Rows are points. The window is the flat piece filled in between its corners: a triangle in 3 columns, a solid with four corners in 4, and so on. A path goes straight from each point to the next, and from the last back to the first. List the points from which the path goes on through the window.

Window (4 x 4):
[[  1  87  99  38]
 [ 78 -39 -79 -40]
 [ 17 -64 -55 -36]
 [  9  17 -43  24]]
Path:
(1): [ 19  52 -64 -30]
(2): [-39  81 -14 -16]
(3): [ 8 17 17 79]
(4): [35 26 15 56]
(5): [ -9  76   9 -51]
(6): [-27  70  23 -11]
(7): [16 22 41 52]
(8): [ 28 -46 -44  16]
(9): [  6   9 -53 -51]
(10): [-18  38 -34 -56]
(11): [ 29 -16 -10  26]
(12): [ 18 -28  28  36]
(13): [-19  36  -9 -21]
(14): [ 17  18 -40 -88]
(15): [ 20 -76  -3  15]
(16): [ 82 -28 -32  45]
Through the window after points: 8, 10

Window (6 x 6):
[[  -7  -77   32   14   42   21]
 [ -52   19    3  -17  -30   26]
 [ -48   21   -3   49   19    4]
 [   2  -40 -108    6  -49   52]
 [  96   50   38   82   49   -4]
 [ -57   19  -86  -38   -2   56]]
Path:
(1): [-43  22  13  19 -37  79]
(2): [-35  14  -8 -17 -12   5]
(3): [ 11  -6  12   9  16 -20]
(4): [-9  2 13 48 20 98]
(5): [  -7    0 -100   31  -56   88]
(6): [  -7   -8 -118  -21  -57   16]
(7): [ 27 -22 -17  -2  38 -19]
(8): [ 15 -17  -7  55  23  52]
Through the window after points: 1, 3

Window (6 x 6):
[[ -4 -41  80   3 -36 -29]
 [ 47  12 -43  65   2 -63]
 [-45 -63 -53   3  17  12]
 [ 31 -30  36  11  23 -61]
 [ 28  51  57 -26  -3 -85]
 [ 58 -15 -54 -74  16 -36]]
Path:
(1): [55 22  3 -6 16  1]
(2): [  7 -12 -13 -33  -1 -86]
(3): [-43 -47  -9 -21 -21 -72]
(4): [37 -5 11 38  9 34]
(5): [ 33   1  18  10   4 -16]
(6): [ 12 -32  10   6 -26 -81]
(7): [-20 -50   2 -19   6 -69]
(8): [ 14 -27  21 -18  19 -13]
(9): [ 49  29 -11  50   0 -24]
(10): [  20  -17  -28   18    3 -121]
(11): [ 10 -27 -40   8  -4 -89]
(12): [ 59   8 -10  14  23  -7]
Through the window after points: 1, 5, 9, 11

Window (8 x 8):
[[ -12  -12   -1   84   45    0  -36   13]
 [ -65   27  -38   56  121    7   50   31]
 [ -53   -8    0  -46  -26   18  -37   26]
 [ -17   16   25  120    7 -115  107  -55]
 [  28  -54   -2  -60   -7  -23  -32   15]
 [  31   53    6  -84  -39  -45  -34   -6]
 [  14  -15  105  -57   -8 -105  -37  -40]
 [  35  -22   48    5  -24   55   -5   49]]
Path:
(1): [-13   6  16  15  24 -17  31 -38]
(2): [-14   4  -1  38  13 -90  47  75]
(3): [-17 -17  24  42  21 -30   4  42]
(4): [-15 -22  21  35  39  17  -3 -29]
(5): [-40  11  -6  34  75  11  44 -49]
(6): [-36  16 -14  38  56 -36  25  53]
(7): [-44  16   6  33   5 -36   3  85]
(8): [-23   5  27   1  66  18  11 -82]
(9): [  7 -17   8  13  41 -23 -22 -66]
(10): [-30   2  17  11   3 -85 -17  69]
(11): [ -3   6  16  46  -9 -82  -6  97]
(12): [-26  17  11   1  27  17   7 -49]
(13): [-14 -10  29   2   9 -18  13 -85]
(14): [ -4  -7  16  27  -4 -75  27  18]
(15): [-18  10   4 -14  18  -9 -29  59]
(16): [  3   0   5 -35  63  31  -2 -58]
Through the window after points: 5, 13

Window (9 x 9):
[[  88  -26   27  121   12   56  -70   -3  -31]
 [ -48  -48   67   -8  -32 -108   -4   34   55]
 [   6   -5  -14   56    4   69 -102  -72  -64]
 [ -44   46   -9    9   -3  -27  -27   51   98]
 [  53   10   63   44   80  103 -108   18  -25]
 [  43  -10   43   -8  -71   -4   34  -11  -28]
 [  40   -4  -26  -62  -33  -53  -47   52    3]
 [ -54  -92  -20  -48  -49   14  -38   29   54]
 [ -59  -51  -17   32   20  -42   49    5    2]]
Path:
(1): [ 37 -13  29  62 -45   1 -45  49 -36]
(2): [ 46 -49  34  39  60  32 -19 -90  49]
(3): [ 63  -4  27  49  21  12 -32 -22  25]
(4): [  4 -13  27  31 -29  43 -49  42 -40]
(5): [-43   0  13  39 -38  -6 -25  17 -26]
(6): [ 23 -34  -4   3  -7 -11 -28 -37  15]
(7): [  5 -31   6  38  23  -1 -13 -26  24]
(8): [-48 -12  24  26 -15  21 -55  27 -21]
(9): [-45 -30  15  26 -17 -25  15  23  -7]
(10): [ 19 -26 -29   9  26 -14  18 -32  25]
(11): [ 39 -35  12   8  19 -25 -13 -55  49]
(12): [  3  -6   8   1 -62 -16 -17  39 -20]
Through the window after points: 1, 3, 9

Window (9 x 9):
[[-46 -16  12  51  10  -1  40  62 -44]
 [ 18   7  -2  62  28 -52 -22  53 -31]
 [ 32   3  28  16   9 -58  49  78 -18]
 [-19   0  89 -35 -25  22 -42 -89  42]
 [121 -45   1   1  13  11 -15  58 -46]
 [ 57  18 -33  21  50  -9  40  32 -30]
 [-27  20  72 -70  59  21 -57 -14  15]
 [-27   7 -42   6 -20 -54  22  66 -53]
 [  4  61  83 -24 -33  53 -48 -21  19]]
Path:
(1): [ 22 -11   4   8  22   8 -17  77  30]
(2): [ 54  23  19   8   5  -4   2  24 -62]
(3): [ 22   3  45   5  17 -25   3  16 -79]
(4): [ 21  -2 -49  15  29   4  12  89  22]
(5): [-20  20  39 -31  15  22 -28  12  27]
(6): [-11   8  64 -20  32   5 -25  -8 -25]
(7): [ 23  15  51 -17  20  -2 -21 -16 -19]
(8): [ 14 -11  25 -43  -4   4 -50  16  70]
(9): [ 12   3  19 -16  34   7 -20  29  11]
(10): [ 18  14  45 -20  34  -3 -19   1 -35]
(11): [  0  27  67  -4 -15 -10 -15 -30 -35]
(12): [  5  -4  37 -27  14  13 -12  27  54]
(13): [ 8 10 11 -7 -8 12  2 52 55]
(14): [  22   -7   42    7   36  -36   34   21 -118]
(15): [ 10   2  45   5   5   0  -2 -10 -60]
(16): [ 32   7 -10  -5  -6  19 -28  50  42]
Through the window after points: 5, 9, 11

Window (11 x 11):
[[ -80  -88   65   26   42   45  -43    0   -6   32   66]
 [  25   83  -21   24    2   -7  -13    8  -22  -74  -38]
 [   8  -28   -7  102  -62    6  -36   19  -28  -62  -57]
 [ -55 -121   64    1   15    2   64    2    6  -10   32]
 [   1 -111   47   24   10   19   45  -27  -63   58   58]
 [ -14  -83   62   49   57  -48   -4   32    6   41   29]
 [ -47  -86  -33   34   33   -9   33   30  -21   13   70]
 [  28  -48  -31  -19  -56  -30  -50   23  -65  -59  -52]
 [  19   36  -42   11  -52   19   -8   65  -11   -8  -90]
 [ -56   11  -46   -4  -39  -73   38  -28  -56   19  -58]
 [  38   56  -33   38  -61  -17  -51    0   75  -29  -13]]
Path:
(1): [  1   6  43  -3 -36 -50  44 106 -17  -7  53]
(2): [-34 -53   0  41   7  17  -9 -14  -3   4 -10]
(3): [-42 -54  -8   6   6 -18  20 -36 -18   2 -45]
(4): [-33  32  -7  15 -73 -86  46  59 -55  15  34]
(5): [  1  -1  19  30 -35 -19 -10  23 -19 -35  20]
(6): [ -2 -48 -51  52  21 -11 -28 -30  23  -3 -62]
(7): [ 20  31 -29  23  27   8  -1  -9   0 -38 -42]
(8): [  7  48  -4  26 -26 -16 -14  25 -32 -54 -18]
(9): [ -5  14  -3  20 -32  -7 -15  41 -13  -1  -3]
(10): [  3 -14 -17  25  -3  23 -13   5   5 -24 -56]
(11): [-22 -34 -82   2  55 -30  16 -49  48 -13 -46]
(12): [  6  -8  31  34 -42   4 -20  43 -52 -27  19]
Through the window after points: 3, 7, 9, 11

Window (11 x 11):
[[   7  -26   34  -45  -23  -34   16  -72   28   47  -43]
 [   1   93 -121  -27   80  -39   28   55   60  -36  -11]
 [  15   53  -23  -33  -42    4   36   14  -21  -48    7]
 [  13  -65   17   48  -55  -21   31  -21   -2   28  -52]
 [  84  -36  -22   18  -15  -26   -7   25  -45   -7   -3]
 [ -39  -29   21    9   61  -11   30  -34   11   95   12]
 [ -42   20   -3   -3   26  -18  -28   -2   64   67   15]
 [ -19  -20  -73  -69   19   35  -19   73  -39  -53   20]
 [  53  -30    4   58  -19   27  -26  -21  -75  -11  -63]
 [ -68   14   46  -23   29  -54    2  -30   22  -19    6]
 [  21   -3  -58   16  -40  -35  -11   -6  -77  -10  -28]]
Path:
(1): [ 53 -17  16   6 -15 -41 -25  87 -26  13 -76]
(2): [ 46 -10 -67   6  10  -7  19 -34 -23 -23  49]
(3): [  4 -64 -50  13 -49  13   2 -69  60 -13   8]
(4): [ 11  26  53 -49  21 -53  11   0 -28  59 -49]
(5): [ -3  22   8 -25  -9 -20  19  20 -14  -3 -27]
(6): [  8  13 -31 -10 -28   0  21 -49   4 -33  33]
(7): [ 18  -4 -26  -6 -22 -16  19 -42  27 -17  -1]
(8): [-29  12  52 -64   8 -31   2   9 -33  55 -49]
(9): [  9  32  -1 -36   3 -45  25  30 -39  -3 -76]
(10): [ 15 -32 -53  19   3   6   6 -37  22 -10  52]
(11): [ -1  22 -29  27  20  11  -6 -53  47  20  26]
(12): [-43 -19  15 -36  -4 -56 -16  70   0  58 -40]
(13): [  1  43  -1 -17  18  -8   4  52 -13  58 -62]
(14): [  2 -16  -9  22  -4  -3 -18 -29   1   5   3]
(15): [  3 -12 -22  19 -10 -33 -11 -70  13 -42  41]
(16): [-21  12  11 -28   6 -19   4  43 -27  66 -74]
Through the window after points: 1, 3, 5, 7, 11, 13, 15
